Each row of a before or after table is a point. The points were changed in one or more steps. Then noise was added and the rows were shuffled. The steps act on columns, c1 being the first. Name the steps. A step turns or swaps two columns, mirrors them in a line or flattens them onto one, adds a multiple of one to another, or multiplies or shifts one. Angles are multiples of 10 degrees, from the lower column toward the higher: turns from -170 to 170, lines from 10 to 170 but not 90. Use the fewest steps. Two steps may share a column if one is a turn and the other turns, adds or multiplies; they go together, in the order done. Otherwise the lowest column goes first.
(in the rows, 100 means zero)

Before:
[[152, 102, 36],
[136, 78, 153],
[101, 53, 106],
[84, 112, 137],
[119, 78, 68],
[106, 51, 135],
[164, 114, 89],
[116, 69, 57],
[70, 32, 130],
[89, 111, 76],
[118, 122, 136],
[143, 53, 100],
[134, 90, 114]]
After:
[[72, 161, 102],
[35, 105, 92],
[71, 119, 111],
[109, 150, 140],
[75, 138, 155],
[113, 84, 136],
[101, 83, 75],
[96, 134, 56],
[50, 114, 35],
[76, 87, 140],
[111, 143, 105],
[89, 128, 68],
[153, 154, 130]]
Steps: turn c1 and c2 by 160 degrees

Before:
[[84, 118, 65, 123, 79, 97, 118, 82],
[82, 80, 67, 125, 70, 92, 126, 94],
[97, 99, 133, 130, 93, 138, 129, 116],
[118, 125, 119, 102, 195, 93, 73, 113],
[128, 121, 111, 114, 109, 94, 86, 63],
[81, 111, 125, 116, 81, 93, 75, 90],
[90, 115, 73, 112, 78, 118, 115, 96],
[126, 118, 82, 133, 110, 117, 73, 91],
[161, 110, 110, 98, 87, 156, 96, 118],
[137, 73, 127, 107, 76, 89, 123, 94],
[120, 114, 122, 131, 76, 145, 104, 71],
[81, 105, 40, 105, 100, 90, 87, 105],
[113, 83, 124, 126, 70, 128, 71, 97],
[129, 122, 87, 131, 70, 101, 94, 118]]
After:
[[161, 110, 111, 127, 86, 151, 95, 119],
[128, 121, 112, 109, 109, 95, 85, 62],
[80, 106, 39, 100, 100, 94, 87, 104],
[85, 118, 65, 118, 80, 77, 118, 83],
[126, 117, 82, 137, 111, 111, 74, 91],
[119, 114, 122, 150, 75, 121, 104, 70],
[83, 79, 67, 117, 69, 67, 127, 95],
[81, 111, 125, 109, 81, 98, 75, 90],
[128, 122, 86, 127, 69, 88, 94, 117],
[113, 83, 124, 137, 70, 125, 70, 96],
[118, 125, 119, 97, 196, 106, 73, 113],
[89, 115, 72, 119, 78, 101, 114, 95],
[98, 99, 133, 146, 93, 103, 129, 117],
[137, 72, 125, 101, 75, 75, 123, 95]]
Steps: turn c4 and c6 by -30 degrees; add -0.5 times c7 to c6

Before:
[[97, 91, 125, 95, 96, 106, 109, 77, 135, 157, 65, 91],
[190, 59, 77, 121, 88, 118, 131, 120, 150, 64, 111, 137],
[109, 100, 95, 93, 90, 124, 135, 133, 84, 119, 112, 158],
[149, 107, 101, 112, 55, 103, 95, 72, 131, 53, 37, 114],
[101, 90, 119, 156, 107, 52, 76, 139, 113, 101, 85, 108],
[151, 65, 125, 84, 169, 57, 62, 29, 91, 164, 121, 134],
[75, 43, 127, 159, 152, 39, 78, 128, 129, 68, 35, 130],
[60, 170, 122, 109, 125, 94, 107, 82, 106, 60, 100, 121],
[117, 97, 141, 107, 90, 91, 103, 108, 137, 92, 97, 155],
[109, 119, 107, 86, 96, 128, 95, 181, 98, 22, 139, 124]]
After:
[[60, 171, 120, 98, 140, 95, 106, 82, 104, 126, 110, 121],
[152, 66, 126, 123, 36, 56, 61, 30, 91, 168, 88, 134],
[148, 107, 100, 36, 147, 102, 95, 73, 131, 55, 101, 114],
[76, 43, 128, 26, 131, 39, 78, 127, 130, 153, 147, 130],
[98, 92, 125, 67, 43, 106, 109, 77, 134, 96, 90, 91],
[189, 59, 77, 105, 135, 119, 131, 119, 151, 88, 123, 136],
[109, 119, 106, 141, 179, 127, 95, 180, 97, 97, 92, 125],
[109, 100, 96, 112, 80, 123, 136, 132, 83, 88, 95, 159],
[101, 89, 119, 76, 99, 51, 77, 138, 112, 108, 153, 108],
[117, 96, 141, 95, 108, 90, 103, 106, 138, 91, 106, 155]]
Steps: mirror c4 and c11 in the line at 50 degrees; turn c5 and c10 by 90 degrees

Before:
[[119, 91, 83, 103, 77, 109, 106, 84, 102, 101, 91, 106, 67, 112, 112, 92, 105, 114, 105, 117],
[96, 109, 102, 101, 112, 81, 104, 96, 89, 108, 96, 108, 117, 94, 78, 104, 112, 108, 96, 85],
[93, 117, 84, 108, 91, 73, 92, 91, 90, 109, 94, 94, 110, 102, 82, 110, 102, 92, 110, 87],
[105, 103, 103, 93, 119, 105, 84, 116, 115, 103, 97, 90, 92, 100, 99, 82, 94, 114, 108, 75],
[91, 95, 104, 106, 89, 75, 98, 94, 97, 110, 118, 104, 121, 82, 91, 95, 98, 84, 111, 90],
[113, 110, 88, 121, 105, 81, 110, 102, 91, 99, 120, 102, 116, 101, 88, 100, 98, 97, 119, 88],
[95, 103, 84, 83, 119, 110, 90, 138, 106, 103, 113, 92, 93, 101, 82, 84, 110, 111, 103, 84],
[137, 98, 89, 93, 79, 111, 98, 108, 96, 83, 101, 85, 82, 100, 96, 85, 95, 110, 93, 103],
[126, 88, 82, 99, 75, 115, 111, 99, 110, 87, 97, 103, 61, 121, 106, 87, 92, 101, 82, 93],
[96, 104, 90, 77, 120, 112, 83, 115, 106, 94, 96, 111, 107, 108, 98, 82, 98, 92, 103, 98],
[97, 111, 78, 83, 123, 91, 86, 113, 113, 94, 107, 101, 101, 92, 104, 92, 104, 108, 90, 91],
[103, 98, 86, 118, 98, 89, 99, 92, 99, 121, 103, 102, 122, 87, 84, 107, 88, 87, 98, 103]]
After:
[[113, 98, 90, 93, 128, 110, 98, 119, 103, 82, 102, 85, 82, 65, 106, 85, 96, 111, 91, 103],
[92, 112, 78, 83, 174, 91, 86, 132, 89, 94, 108, 99, 101, 101, 93, 92, 104, 107, 90, 89],
[100, 103, 83, 82, 168, 110, 90, 194, 88, 103, 113, 92, 93, 105, 114, 84, 111, 111, 102, 84],
[93, 109, 102, 102, 162, 81, 104, 90, 104, 109, 96, 107, 117, 101, 123, 103, 113, 108, 96, 86],
[128, 87, 82, 99, 126, 114, 110, 97, 93, 87, 98, 104, 61, 83, 91, 87, 93, 100, 82, 93],
[101, 103, 104, 92, 169, 106, 84, 140, 85, 103, 98, 90, 93, 96, 96, 82, 93, 114, 107, 76],
[89, 99, 85, 118, 148, 89, 99, 79, 95, 121, 103, 102, 122, 92, 115, 107, 89, 85, 98, 103],
[118, 91, 83, 103, 127, 110, 104, 59, 102, 101, 91, 105, 67, 86, 88, 93, 104, 114, 105, 116],
[100, 117, 83, 107, 141, 74, 92, 77, 104, 110, 95, 93, 110, 108, 121, 109, 102, 93, 110, 87],
[107, 105, 89, 76, 170, 113, 84, 138, 93, 95, 96, 111, 107, 105, 100, 82, 97, 92, 102, 98],
[105, 110, 88, 122, 156, 81, 109, 105, 104, 99, 120, 102, 116, 88, 115, 100, 97, 97, 119, 89],
[80, 94, 104, 106, 138, 75, 98, 85, 100, 111, 117, 102, 121, 102, 108, 94, 98, 85, 112, 91]]
Steps: turn c1 and c14 by -70 degrees; shift c5 by 50; multiply c8 by 2.5; turn c9 and c15 by -160 degrees

Before:
[[79, 122, 93, 132, 64, 139, 158, 166, 111, 80, 155, 34, 63, 72, 85, 64, 28, 114, 65, 50, 90, 127, 102, 89, 142, 124, 79, 24, 94, 109, 109, 111, 126, 59, 87, 121, 128, 160, 104, 129, 96, 152, 22, 92, 101, 104, 82, 89],
[116, 66, 124, 59, 98, 92, 90, 85, 79, 41, 98, 79, 75, 145, 70, 46, 140, 81, 102, 66, 88, 66, 84, 97, 86, 75, 91, 68, 80, 123, 95, 106, 106, 49, 87, 172, 131, 80, 105, 65, 121, 158, 89, 97, 92, 128, 105, 111],
[75, 76, 104, 147, 114, 83, 159, 77, 49, 81, 136, 110, 60, 144, 135, 122, 62, 143, 128, 134, 146, 120, 172, 111, 139, 128, 121, 120, 168, 133, 117, 138, 52, 118, 162, 102, 145, 72, 53, 133, 116, 72, 73, 113, 77, 105, 93, 119],
[72, 46, 122, 107, 135, 93, 94, 50, 149, 123, 57, 129, 90, 124, 69, 109, 71, 110, 78, 120, 142, 121, 133, 162, 65, 116, 93, 102, 154, 104, 54, 70, 53, 92, 118, 86, 105, 76, 79, 134, 35, 104, 145, 74, 90, 120, 88, 104],
[95, 129, 71, 128, 62, 113, 119, 135, 60, 68, 114, 75, 42, 115, 61, 90, 5, 138, 70, 63, 86, 90, 83, 84, 182, 120, 50, 62, 67, 145, 156, 150, 140, 61, 66, 138, 130, 97, 93, 142, 108, 135, 45, 84, 85, 129, 126, 110],
[71, 91, 121, 85, 100, 103, 75, 92, 167, 90, 67, 133, 113, 170, 112, 77, 76, 83, 51, 128, 86, 101, 101, 167, 80, 113, 102, 119, 104, 86, 45, 73, 85, 125, 120, 91, 64, 57, 82, 85, 85, 108, 113, 119, 94, 120, 83, 93],
[126, 84, 146, 110, 91, 146, 99, 102, 77, 91, 69, 73, 52, 83, 113, 21, 81, 103, 95, 78, 72, 63, 69, 94, 103, 57, 87, 58, 95, 137, 126, 146, 138, 72, 80, 166, 166, 104, 102, 32, 145, 145, 76, 86, 119, 128, 162, 92],
[89, 63, 127, 80, 115, 112, 69, 113, 129, 64, 68, 92, 133, 130, 61, 64, 141, 123, 78, 118, 88, 63, 110, 165, 62, 108, 84, 49, 101, 97, 79, 84, 122, 105, 97, 133, 101, 98, 99, 90, 107, 99, 110, 71, 113, 88, 159, 85],
[160, 121, 86, 73, 74, 165, 106, 144, 44, 29, 65, 75, 43, 123, 102, 46, 59, 92, 95, 53, 70, 79, 98, 67, 127, 107, 90, 21, 92, 146, 157, 155, 140, 48, 74, 129, 158, 120, 85, 75, 120, 135, 37, 42, 103, 105, 98, 84],
[96, 60, 136, 96, 83, 112, 77, 59, 121, 90, 77, 140, 127, 145, 89, 92, 120, 148, 98, 89, 73, 87, 85, 167, 93, 97, 107, 86, 125, 105, 55, 82, 98, 94, 168, 93, 91, 83, 114, 76, 71, 156, 115, 63, 108, 110, 114, 104],
[74, 38, 119, 114, 117, 96, 78, 88, 125, 94, 98, 123, 118, 126, 87, 69, 105, 81, 114, 95, 33, 45, 131, 157, 88, 121, 77, 84, 125, 92, 70, 82, 90, 93, 82, 86, 88, 92, 91, 65, 55, 123, 113, 84, 92, 135, 113, 82],
[65, 50, 91, 111, 110, 91, 124, 80, 139, 122, 91, 150, 139, 114, 113, 93, 75, 130, 93, 107, 118, 142, 148, 148, 109, 153, 148, 108, 107, 53, 103, 83, 73, 92, 111, 92, 66, 67, 94, 128, 81, 103, 153, 90, 86, 124, 92, 121],
[28, 92, 85, 148, 153, 63, 137, 83, 107, 132, 114, 133, 62, 129, 146, 146, 60, 167, 112, 111, 141, 133, 140, 124, 115, 170, 113, 113, 152, 121, 122, 159, 103, 93, 139, 127, 101, 99, 41, 137, 80, 81, 60, 93, 85, 107, 31, 157],
[38, 93, 98, 103, 103, 97, 95, 95, 109, 87, 47, 134, 115, 113, 143, 121, 104, 114, 93, 121, 97, 106, 115, 149, 89, 85, 91, 96, 109, 74, 50, 68, 33, 82, 99, 99, 43, 65, 75, 131, 58, 116, 92, 70, 82, 122, 118, 129]]
After:
[[79, 121, 90, 132, 63, 142, 158, 170, 118, 82, 153, 167, 61, 80, 83, 64, 30, 114, 62, 48, 88, 128, 104, 87, 142, 129, 79, 23, 97, 109, 110, 110, 130, 60, 86, 120, 126, 160, 105, 129, 96, 153, 24, 91, 99, 103, 81, 89],
[92, 128, 71, 129, 62, 115, 118, 139, 159, 69, 114, 112, 40, 76, 62, 92, 8, 139, 69, 64, 84, 88, 81, 85, 183, 122, 50, 62, 67, 141, 154, 150, 139, 60, 67, 139, 133, 99, 93, 144, 110, 137, 61, 82, 86, 126, 127, 109],
[128, 85, 146, 107, 91, 148, 97, 101, 128, 92, 67, 131, 49, 93, 111, 23, 78, 106, 97, 75, 61, 63, 71, 94, 102, 57, 89, 57, 92, 139, 124, 149, 139, 69, 81, 163, 165, 103, 102, 30, 145, 142, 87, 88, 119, 128, 161, 89],
[37, 93, 99, 104, 103, 97, 96, 100, 94, 87, 48, 65, 113, 110, 141, 123, 107, 116, 93, 122, 96, 107, 114, 150, 90, 83, 87, 98, 109, 73, 53, 69, 34, 81, 98, 102, 43, 63, 75, 130, 61, 117, 91, 73, 80, 124, 117, 128],
[87, 63, 128, 81, 116, 111, 69, 116, 71, 62, 66, 86, 135, 72, 63, 63, 142, 125, 79, 119, 82, 60, 112, 165, 60, 108, 86, 50, 100, 97, 78, 85, 126, 104, 97, 132, 103, 99, 98, 92, 109, 101, 103, 73, 115, 85, 155, 84],
[159, 121, 84, 72, 76, 163, 109, 145, 175, 31, 65, 101, 45, 68, 103, 47, 62, 93, 97, 57, 60, 78, 99, 65, 126, 105, 89, 22, 93, 148, 154, 151, 141, 47, 76, 127, 158, 121, 84, 72, 117, 133, 59, 44, 104, 104, 97, 83],
[117, 66, 124, 59, 98, 91, 93, 84, 120, 44, 98, 86, 74, 56, 72, 47, 142, 82, 102, 65, 81, 66, 83, 98, 83, 76, 90, 67, 82, 124, 90, 107, 109, 46, 85, 169, 134, 77, 107, 66, 124, 159, 100, 100, 92, 127, 105, 109],
[71, 92, 121, 81, 99, 101, 74, 92, 34, 90, 68, 32, 113, 71, 114, 78, 75, 84, 50, 130, 82, 101, 102, 166, 78, 116, 99, 118, 102, 91, 45, 70, 81, 125, 116, 90, 62, 61, 84, 83, 84, 106, 90, 118, 94, 121, 83, 94],
[96, 58, 137, 94, 84, 108, 76, 60, 72, 91, 75, 42, 124, 89, 90, 94, 121, 148, 100, 92, 65, 89, 87, 168, 96, 95, 106, 88, 122, 106, 52, 82, 99, 92, 173, 92, 93, 84, 114, 76, 71, 156, 110, 64, 107, 110, 114, 102],
[31, 94, 84, 149, 153, 65, 136, 84, 110, 134, 113, 55, 62, 98, 147, 147, 61, 168, 117, 109, 153, 136, 139, 124, 112, 172, 115, 113, 152, 124, 124, 154, 105, 94, 135, 128, 103, 98, 43, 139, 78, 79, 64, 88, 84, 106, 33, 160],
[66, 50, 91, 107, 110, 92, 122, 80, 45, 124, 88, 53, 141, 121, 113, 94, 74, 133, 90, 109, 123, 141, 149, 152, 109, 153, 148, 112, 107, 56, 101, 81, 73, 91, 110, 92, 65, 63, 100, 127, 80, 101, 133, 88, 87, 124, 92, 121],
[70, 48, 121, 109, 135, 92, 96, 48, 37, 124, 58, 62, 88, 100, 69, 110, 71, 112, 73, 121, 155, 119, 134, 163, 65, 114, 94, 101, 155, 107, 53, 71, 54, 98, 116, 88, 105, 77, 79, 136, 31, 104, 127, 75, 90, 122, 89, 101],
[73, 38, 119, 113, 119, 96, 77, 86, 74, 93, 99, 65, 119, 94, 84, 66, 105, 81, 116, 95, 11, 45, 131, 153, 88, 120, 75, 85, 123, 94, 68, 81, 87, 92, 80, 87, 86, 91, 91, 66, 55, 124, 100, 84, 87, 134, 114, 81],
[76, 76, 102, 146, 114, 81, 160, 76, 157, 77, 137, 64, 57, 75, 137, 124, 63, 146, 128, 132, 162, 119, 174, 109, 141, 128, 120, 124, 166, 136, 117, 134, 53, 121, 162, 103, 147, 68, 55, 131, 114, 73, 92, 114, 76, 104, 94, 117]]
Steps: mirror c9 and c43 in the line at 100 degrees; turn c12 and c14 by 140 degrees; multiply c21 by 1.3
